Rows are points. Any point is a mix of the corners, with weights that add up to 1. It lies inside the corners' shape when no weight is negative. Say inside or outside, and name the corners with a negative weight.

Corners:
(1): +0.51	+0.01	-0.48
(2): -0.17	-0.59	-0.17
(3): -0.39	+0.28	+0.54
(4): +0.08	+0.47	-0.40
Points:
+0.08	+0.40	-0.36 -> inside
-0.01	-0.34	-0.22 -> inside
+0.04	+0.29	-0.33 -> inside
+0.09	+0.26	-0.03 -> outside (2)
+0.20	+0.34	-0.17 -> outside (2)
+0.02	+0.13	+0.03 -> inside

Corners:
(1): +0.00	-0.22	-0.75	+0.10	-0.19	+0.45
(2): -0.26	-0.27	-0.13	-0.15	-0.45	-0.44
(3): -0.11	-0.10	-0.62	-0.63	-0.01	-0.15
(4): +0.08	-0.42	+0.50	-0.03	-0.24	+0.21
(5): -0.58	+0.05	-0.04	-0.28	-0.03	+0.06
(6): -0.02	+0.65	-0.04	+0.32	+0.26	+0.27
(7): -0.60	-0.38	-0.16	+0.59	+0.29	-0.05
Points:
+0.06	+0.01	-0.38	+0.02	-0.17	+0.23 -> outside (5, 7)
-0.12	-0.20	-0.44	-0.03	-0.21	+0.11 -> inside
-0.03	-0.08	+0.30	-0.03	-0.24	+0.27 -> outside (3, 7)
+0.00	-0.19	-0.56	+0.03	-0.10	+0.20 -> outside (5)
-0.08	-0.27	-0.53	-0.28	-0.30	+0.16 -> outside (6, 7)

Corners:
(1): +0.19	+0.22	-0.16	-0.19	-0.47	-0.31	-0.45	-0.31	-0.08
(2): -0.08	+0.11	+0.10	+0.62	+0.21	-0.04	-0.09	+0.59	-0.11
(3): -0.93	+0.27	+0.39	+0.36	+0.69	+0.35	-0.12	+0.27	+0.10
(4): +0.13	+0.05	-0.15	+0.47	-0.60	-0.01	-0.24	-0.43	-0.50
(5): +0.21	+0.49	+0.14	+0.03	+0.13	+0.39	-0.37	+0.32	+0.04
(6): -0.30	-0.40	+0.68	+0.55	+0.75	+0.08	-0.03	-0.55	+0.26
(7): +0.23	-0.11	+0.46	-0.58	+0.38	-0.36	+0.14	+0.42	-0.18
(8): +0.21	+0.01	-0.09	+0.25	-0.51	-0.02	+0.48	+0.02	+0.26
(9): +0.51	-0.14	-0.53	-0.35	-0.03	-0.14	+0.51	+0.38	+0.25
(10): +0.25	-0.32	-0.19	-0.32	-0.78	-0.02	-0.29	-0.17	-0.02
Points:
+0.18	+0.02	-0.12	-0.14	-0.29	-0.15	-0.17	-0.08	+0.00 -> inside
+0.42	-0.17	-0.21	-0.25	-0.23	-0.35	+0.21	+0.05	+0.20 -> outside (3, 4, 5)
-0.07	+0.19	+0.18	+0.41	-0.01	+0.18	-0.31	-0.06	-0.01 -> outside (7, 9)
+0.00	+0.27	-0.12	+0.31	-0.55	+0.11	-0.26	-0.01	-0.15 -> outside (6, 7, 9)
+0.06	+0.01	-0.10	-0.05	-0.06	+0.06	+0.10	+0.02	+0.28 -> outside (2, 4, 7)
+0.44	-0.05	-0.26	-0.16	-0.64	-0.37	-0.09	-0.16	-0.23 -> outside (3, 5, 6)
+0.04	+0.01	+0.13	+0.03	-0.23	-0.09	-0.24	-0.09	-0.13 -> outside (9)
+0.18	-0.01	-0.29	-0.20	-0.41	-0.02	-0.33	-0.32	-0.03 -> outside (2, 7, 8)
